Rows are points. Two turns around zero, p and q, are shown by what they do to some points. Where does a point land after both, in the order given? Backwards means that the second turn is done in reverse. Each puzzle has new turns, and all numbers are rounded.

Turn p:
[ 0.0 -3.4] => [3.2 1.2]
[2.5 1.9] => [-2.7  1.7]
[-1.1  4.3] => [-3.6 -2.6]
[-1.5 -2.9] => [ 3.2 -0.4]
Turn q:
[-4.9  0.5] => [0.6 4.9]
[ 2.3 -1.3] => [-1.4 -2.3]
[2.6 0.8] => [ 0.7 -2.6]
Where do these land?
q, then p: [-2.3 -0.7] => [-1.9 -1.4]
p, then q: [ 5.4 -1.1] => [5.5 0.8]
q, then p: [ 0.3 -0.3] => [ 0.4 -0.2]
q, then p: [-3.4  2.1] => [-3.9  0.8]

Turn p:
[-0.1 -1.5 -5.0] => [-4.1  0.0 -3.2]
[3.3 1.3 1.6] => [0.2 2.5 3.0]
[-2.6  1.0 -1.5] => [-0.9 -2.9 -0.7]
[-0.7 -0.8  4.9] => [4.9 0.4 0.9]
Turn q:
[-3.8  1.5  3.6] => [ 1.0 -5.1 -1.6]
[-4.0 -1.4 -1.5] => [-1.6 -0.5 -4.2]
[ 5.2 -0.8  1.7] => [3.2 2.4 3.8]
[ 4.4 -0.3 -1.1] => [0.5 3.3 3.1]
[-2.9  1.7 -1.4] => [-2.8 -1.8 -1.4]
[ 1.1 -0.7 -1.2] => [-0.3  1.7  0.3]
Where do these land?
p, then q: [ 0.5  2.4 -2.0] => [ 0.9 -1.8 -2.4]
q, then p: [ 3.9 -1.9 -2.3] => [ 0.1 -1.7  4.6]
q, then p: [-1.7  3.2  2.4] => [ 2.1  1.9 -3.3]
p, then q: [-2.8 -3.7  1.9] => [-1.5  4.3  2.0]

Turn p:
[-0.2  1.4  0.8 -3.3  1.6 -2.3] => [ 0.0  3.1  1.5 -1.0  1.4  2.5]
[ 1.3 -1.5 -0.2 -0.4 -4.5 -0.3] => [-0.5 -2.8  2.0 -0.1  2.6 -2.3]
[-1.5  5.6  3.5 -5.3  3.7  2.1] => [-5.0  5.4  1.0  2.0 -0.8  5.7]
[-0.2 -3.4  1.3  2.0  0.1  2.0] => [ 1.0 -1.8 -3.0  2.4  0.7 -1.1]
[-1.7 -2.3  1.8  0.0  1.7 -3.1] => [ 2.5  0.5 -2.3 -1.3  2.5  2.1]
[ 4.4  2.7 -4.0  1.9  0.4  3.0] => [-1.0  1.5  1.9  0.7 -4.9 -4.9]
[-0.1  0.1 -5.2 -0.1 -1.8  0.2] => [ 2.0 -2.1  3.7 -0.5 -2.6 -1.3]
[-1.9 -2.6  2.0  5.2 -1.3 -1.6] => [ 1.1 -3.8 -4.8 -2.2  1.1 -0.8]
Turn q:
[ 1.2  2.8 -4.6  5.0 -1.5  2.3] => [ 6.7  0.8  3.5  2.2 -0.9  0.1]
[-0.6  1.0  1.7 -0.7 -2.4  4.2] => [-0.8  3.2  3.0 -1.2  0.7 -2.5]
[-2.2  0.7 -0.6  2.2  4.2 -3.5] => [ 0.2 -3.7 -0.3  0.9  1.5  4.9]
[ 0.6 -0.5  2.6  4.1  0.7  0.3] => [-1.5  0.5  2.6  2.8 -1.7  2.2]
[ 0.2  0.0  4.3 -2.9 -4.5  0.8] => [-3.7  4.4 -1.0  0.3  1.3 -3.4]
[ 1.1 -0.5 -1.7 -0.3  0.1  1.7] => [ 1.4 -0.3  0.6 -1.1 -1.4 -1.3]
[-2.0 -4.2  1.0 -1.0  0.6 -2.4] => [-2.6  0.4 -3.1 -1.8 -1.2  2.9]
[ 1.8  0.7 -2.5 -6.6  2.8 -3.4] => [ 0.0 -5.3 -5.2 -2.2  1.9 -3.0]
Where do these land?
q, then p: [-1.5 -0.3  0.6  0.0  1.7  3.1] => [-1.5  0.5 -0.2  1.3  2.6  2.1]
p, then q: [ 3.1 -1.3  0.6 -3.4  3.1 -3.3] => [-0.2 -4.3  2.2  2.8  2.7 -2.3]
p, then q: [-1.6 -4.1  1.8 -3.4 -2.8  1.0] => [-1.7 -2.6  3.1 -0.1 -3.9  2.9]
q, then p backwards: [-0.3  2.7 -0.7  2.1  1.1 -4.3] => [-2.8 -4.0  1.8 -1.6 -0.1  1.6]
p, then q: [-0.8  0.9 -3.1  6.8 -2.7 -0.5] => [-0.2  2.7 -7.0 -2.0 -1.8 -1.0]
p, then q backwards: [-0.3  1.6 -4.3 -3.8 -0.7  1.6] => [0.8 0.5 1.1 4.6 1.3 3.7]
q, then p: [1.3 0.5 5.2 1.5 0.3 2.4] => [-2.1 -2.3 -3.5 -2.0  0.9  3.3]
